Every row gives one point. Before rounding, the points of a table are all equally far from one centre. They may lie mostly on one side of it. Write the centre, to within rounding.

Points (8 x 2):
[[-0.8 -4.8]
 [ 1.0  5.4]
 [-2.6  4.3]
 [-1.4 -4.6]
 [-4.6  1.2]
 [ 1.6  5.3]
 [-4.5  1.3]
 [-4.4 -1.4]]
Centre: [0.5 0.2]

Points (9 x 6):
[[-0.2  7.1  0.3 -3.0  2.2 -1.0]
 [ 2.3  5.3  1.2  0.9 -3.5  2.1]
 [ 5.9  2.6 -1.3 -5.6  3.9  5.3]
 [ 0.6  4.6  3.0 -5.3  0.0  4.2]
 [-0.6  6.1  2.4 -3.9  2.0 -0.6]
 [-1.3  3.3 -2.7 -2.1 -1.6  3.7]
 [ 4.8 -2.0  0.3 -3.6 -3.5  2.6]
 [ 6.2  2.4  4.0 -0.6 -2.7 -0.7]
 [ 4.7  7.4  3.1 -1.9  2.3 -0.7]]
Centre: [ 3.3  1.8  0.1 -1.7  1.5  1.2]

Points (14 x 9):
[[-2.4  6.0  1.2 -5.6 -5.9  1.9  0.3 -1.5  1.6]
 [-6.7  0.0  1.1 -1.2 -7.3  4.8 -2.2 -1.5  3.8]
 [-1.9  0.0 -1.1  2.9 -4.1  5.7 -3.2 -3.1  5.7]
 [ 1.5  0.5 -6.7 -2.9 -6.5 -1.4  1.6 -3.9  3.4]
 [-3.6  4.6 -5.0 -2.8 -2.1 -2.3  3.2 -0.9  3.6]
 [-1.7 -3.1 -3.7 -2.4 -2.9  2.6 -2.3  4.0  1.4]
 [-3.6 -2.9  1.4 -2.1 -7.8 -0.3  6.2  1.3  4.8]
 [-2.9  3.2 -1.9  4.2 -4.3 -2.1  3.4  2.7  3.8]
 [-4.0  2.3 -0.9  0.3 -0.7  4.7  4.6  2.3  2.5]
 [-4.6 -4.2  3.0  3.7 -1.1 -0.8  0.8  2.4  0.2]
 [-3.1  1.5  0.5  0.3  1.2 -3.8 -4.3  0.1  3.3]
 [-2.2  6.1 -2.6  0.9 -3.6 -4.2  3.0 -0.7  1.0]
 [-1.5  1.2 -3.1  4.7 -7.3  0.9 -0.2  2.5  0.5]
 [-3.1 -0.6 -1.9 -3.4 -6.3  4.2  7.0 -1.0  3.5]]
Centre: [-1.4 -0.5  0.2 -0.5 -3.6  0.0  1.0 -2.0  2.1]

Points (21 x 14):
[[ 5.1 -4.9 -0.9  1.5  1.7  1.1  2.5  1.6  7.8 -0.8 -5.1  2.3  2.9  3.4]
 [ 4.7 -0.6 -5.3 -2.5 -2.0 -2.2  0.4 -0.5  7.2  0.9 -2.1 -0.1  1.7  3.5]
 [ 4.8 -5.3  0.8 -1.9 -0.8 -2.4  0.2  0.3  7.4 -1.7 -2.9  2.2 -0.8  4.1]
 [ 4.9 -3.5 -0.7  3.0  0.0 -3.9  1.6  2.0  5.0 -1.7 -5.6  2.9  1.0  5.1]
 [ 2.9 -0.3 -3.1 -0.7 -1.6 -2.5  2.2  0.5  9.4 -0.9 -3.0  3.7  2.2  5.6]
 [ 2.5 -3.9 -0.3  2.8 -0.6 -2.8  0.8  1.2  6.1 -1.6 -5.1  6.0  7.2  3.4]
 [ 4.1 -2.0 -2.0  3.2 -4.1  1.8  5.0  5.2  3.4 -3.3 -3.4  2.3  3.0  3.4]
 [ 0.3 -5.8 -0.4  1.1  1.2 -1.6  3.8  2.8  7.9 -0.8 -1.3  1.4  3.8 -1.7]
 [ 2.5  1.9 -3.0  1.5  3.3 -3.8  2.8  0.8  7.5  0.4 -0.8 -0.3  1.6  1.4]
 [ 3.5 -6.4  0.5 -1.6 -3.8  0.0  0.6  2.9  3.1  0.6 -4.0  3.7  0.8  5.9]
 [ 3.1 -5.5 -1.6  3.7  1.1 -0.7  1.5  2.7  6.2 -1.5 -4.5  3.8  4.1  4.4]
 [ 3.2 -3.3 -2.9  3.0  3.0 -1.7  3.8  4.7  1.9  0.3 -4.1  3.9  2.5  4.3]
 [ 3.6 -5.9 -1.9  1.0  1.9 -2.6  3.0  3.1  6.4 -2.2 -4.8  2.2  2.9  2.0]
 [ 5.4 -4.0  0.9  4.3 -2.6  1.7  3.4  0.0  7.5 -0.7 -0.2  5.9  3.0  1.4]
 [ 4.2 -6.0 -0.3  2.7  0.6  0.7  1.2 -4.5  5.6 -2.1 -3.8  2.2  2.0  2.7]
 [ 3.2 -2.4 -3.0 -0.8 -0.1  0.3 -1.3  3.8  7.7  0.5 -3.8  0.1  4.3  4.3]
 [ 3.7 -5.3  1.0  0.8  2.8  1.9  1.9  1.5  6.8 -2.1 -4.8  3.5  3.6  4.4]
 [ 5.0 -1.5 -2.0 -0.3 -1.6 -1.3 -2.0 -0.2  7.5  1.0 -2.1  5.0  0.5  5.6]
 [ 3.3 -4.7 -0.2  3.1  0.6 -1.9  3.8  1.4  7.0 -3.6 -0.2  6.0  0.7  3.0]
 [ 3.1 -5.2 -2.1  1.2 -0.6 -0.4 -0.4  5.2  5.4 -1.7 -2.9  4.3  0.2  3.7]
 [ 0.8 -4.1  1.4  2.6  5.7  0.9  1.9 -0.2  4.7  0.1  0.6  4.3  0.4  2.6]]
Centre: [ 2.3 -0.9  0.4 -0.1 -0.9 -0.4  1.9  0.3  2.5 -0.5 -0.9  2.3  3.4  1.7]

Points (31 x 24):
[[-4.4  0.9 -6.7  0.6  6.9 -1.3 -0.7 -1.9  3.6 -0.9 -1.0 -0.6 -3.9 -6.5
  -3.4 -0.7 -2.6 -2.6 -2.0 -0.6  0.2  5.4  4.8  0.4]
 [-3.2  2.9 -2.5  2.2  1.5  0.0 -1.0  1.2  6.5  0.6 -0.3 -3.7 -4.6 -4.5
  -3.6  3.2  0.5  1.4  0.5 -0.5 -5.0  4.4  2.3  4.8]
 [-1.7 -0.9 -9.2  2.8  5.4 -3.5 -2.5  3.0  5.8 -2.6  2.0 -0.5 -6.3 -2.3
  -2.5  1.6  1.4 -4.2  2.1  0.8  0.4  5.4  4.0  3.5]
 [-1.4  3.0 -5.7  1.5  5.6  0.2 -2.0  1.0  5.9 -1.3 -0.6 -1.9 -3.7 -7.7
  -1.7  1.7 -1.2  0.9  0.5  1.6 -1.7  3.4  5.1  3.0]
 [-2.6  0.0 -7.3  3.5  5.3  1.7 -2.3  3.4  3.8  0.7 -2.4 -0.8 -4.5 -1.6
  -5.5  3.1  3.0 -2.4  0.1  0.9  0.5  1.0  1.2  4.1]
 [-1.1 -3.6 -2.1 -0.3  5.1 -3.6  1.5  3.7  4.5 -1.2  2.0  0.3 -5.5 -5.8
  -1.6  4.8 -2.1 -1.9 -2.1 -0.5 -1.4  6.8  3.3  2.4]
 [-1.9 -0.6 -7.5  4.1  4.2 -2.7 -0.2  3.4  4.8 -0.5  1.1  0.8 -6.8 -3.9
   1.8  2.8 -1.0 -0.5 -0.8 -0.3 -1.3  1.5  1.7  5.8]
 [-2.3  0.5 -6.1  2.9  5.6  0.1 -0.6 -0.1  4.1 -1.5  0.8 -2.4 -5.2 -8.4
  -1.2  2.6  1.6 -4.9 -0.2  2.8 -0.4  3.4  7.0  5.2]
 [-3.0  5.2 -7.2  1.6  6.7 -4.5 -1.2 -0.5  1.4 -0.4  3.6 -0.3 -3.2 -5.6
  -1.5  1.3 -1.1 -3.1  1.4 -3.8 -1.0  2.8  3.5  1.1]
 [-2.0  1.6 -5.6  0.4  4.5 -2.0 -1.9  3.6  6.1 -4.6 -0.5 -3.0 -2.4 -4.0
  -3.8  0.2 -1.0 -4.3 -2.3 -1.6 -3.8  1.1  4.8  1.8]
 [-0.1  3.4 -2.0  5.5  4.9 -0.5  1.8 -0.1 -0.8 -3.0  1.6 -1.0 -3.2 -5.7
  -6.6  1.7  0.4 -1.4  1.4 -0.4 -0.7  1.7  7.2  4.0]
 [ 1.1  0.0 -6.4 -0.5  4.1  1.0  2.1  2.9  4.3 -1.8 -2.0 -3.6 -7.8 -4.0
  -1.1  4.7 -1.2 -5.8  2.8 -0.9  0.6  3.8  4.0  3.0]
 [-4.8  0.4 -3.6  3.1  2.5 -4.3 -4.6  1.7  5.7  1.7  1.2 -1.2 -3.5  0.3
  -5.0  1.9 -1.9 -2.0 -0.5 -1.2 -1.0  5.4 -1.6  5.5]
 [-0.2  0.5 -7.0  1.1  3.7  2.1 -0.1 -0.1  6.3 -1.5 -3.1 -0.8 -5.4 -3.2
  -3.0 -2.7 -2.2 -1.7 -3.3  0.3 -0.6  1.9  3.9  1.5]
 [ 0.8  2.7 -3.5  2.5  2.2 -1.8 -2.6 -0.1  4.2 -1.3 -2.5 -5.8 -7.3 -5.6
  -5.6  4.1  0.0 -2.7  0.8 -2.2 -2.6  5.2  2.3  5.5]
 [-2.9 -0.9 -3.8  0.6  7.8 -4.2 -2.1  2.8  9.7 -0.8  1.9 -3.6 -4.1 -2.4
   1.2  3.6 -0.9 -4.0  1.7 -0.6  0.3  2.8  2.2  3.4]
 [-3.3 -1.1 -1.4  0.6  7.9 -1.2 -1.4 -2.6  6.4  0.5  0.1 -4.7 -4.1 -5.4
  -2.1  0.9 -2.0  0.7  1.5  1.0 -2.1  4.8  2.6 -0.3]
 [-3.6  1.6 -8.8  2.7  3.7 -2.0  3.4  3.3  5.4  0.2 -2.2 -1.9 -2.1 -3.9
  -3.0  1.2 -0.5 -2.6  1.9 -2.3 -2.2  1.8  3.7  3.7]
 [-2.4  2.2 -4.8  1.1  1.5 -4.2 -5.0 -0.4  2.6 -3.3 -2.4 -2.5 -5.5 -2.9
  -6.0  2.8 -1.4 -1.9  2.0 -1.4 -4.3  1.4  1.5  2.7]
 [-3.8  2.3 -3.8  7.6  4.7 -1.1  0.1 -0.9  2.3 -1.8  2.7 -0.1 -1.7 -5.8
   2.1  1.5 -2.6 -3.0 -0.1  1.1  0.0  4.2  4.0  4.5]
 [-3.5  0.9 -0.9  1.9  7.1 -1.7 -4.9  1.0  1.7 -0.1 -1.2 -1.3 -3.3 -4.0
  -0.3  5.8 -2.8 -2.9  2.5  1.2 -2.0  3.1  5.1  4.5]
 [-5.5  2.0 -4.1  2.0  3.5 -0.3 -2.6  1.8  4.0  2.2  1.5 -5.9 -8.0 -4.0
  -2.2  2.5 -1.1 -5.3  3.4 -4.1 -0.6  2.8  5.9  5.9]
 [-1.5  0.2 -7.6  2.5  5.6 -0.7 -2.8  0.3  2.7 -2.2  2.2 -5.6 -4.7 -4.1
  -5.6  4.1  1.5 -3.2 -0.5 -2.3 -3.6  3.4 -0.1  2.8]
 [-2.0  1.7 -7.8  2.0  2.7  2.6  1.9  1.3  5.9 -2.0  4.5  0.3 -5.7 -3.5
  -2.3  0.0 -2.0 -2.7  0.7  2.0  0.0  2.7  4.9  3.5]
 [-3.6  1.2 -4.6 -1.5  7.0 -4.0 -0.7  2.0  7.1 -1.1 -2.1  0.4 -2.9 -4.2
  -0.2  2.7  2.2 -3.7  1.4  0.5 -0.2  3.0  6.0  1.8]
 [ 0.1 -0.6 -5.8  0.7  5.8 -3.0 -1.6 -1.5  7.7 -0.9 -0.3 -2.4 -2.6 -3.1
  -6.6  4.1 -1.9 -2.0  4.2 -1.4 -4.5  2.0  5.2  3.7]
 [-1.7  1.4 -7.2 -0.8  4.1  0.2 -2.3 -1.9  1.3 -0.1 -4.2 -1.6 -4.1  0.3
  -4.9  2.1 -1.0  2.1 -0.9 -1.3 -0.3 -1.2  2.8  2.9]
 [-2.9  3.4 -4.1  1.7  2.8 -2.7 -1.4  1.2 11.0  0.4  1.6 -5.1 -3.3 -2.4
  -2.9  2.5 -3.0 -2.3 -2.2  0.8  1.7  4.6  4.3  0.9]
 [-3.0 -0.2 -5.2  0.7  7.5 -5.6 -1.0  2.9  3.9 -3.7 -1.0 -0.8 -3.0 -5.3
  -5.2  4.2  0.3 -0.5 -0.7 -1.8  1.6  4.1  3.3  3.1]
 [-1.4 -0.5 -7.3  1.7  5.9  1.3 -3.5  1.4  3.1 -1.9 -2.3 -1.9 -1.7 -5.0
  -5.3 -1.9  1.9 -4.0  0.8 -3.8 -1.9  4.5  4.0  2.1]
 [-1.7  1.1 -8.1  2.5  3.2 -3.9 -2.0  4.9  2.7 -0.2  1.0 -4.1 -5.2 -0.6
  -3.0 -1.0  0.9 -1.1 -1.3 -1.0 -3.7  1.2  4.4  5.2]]
Centre: [-0.2 -1.5 -2.7  1.7  1.3 -2.0 -1.1 -1.0  3.0  0.6  1.6 -2.6 -2.6 -2.5
 -2.0  1.6  0.2 -2.7  0.5 -2.0  1.8  1.7  3.9  2.6]
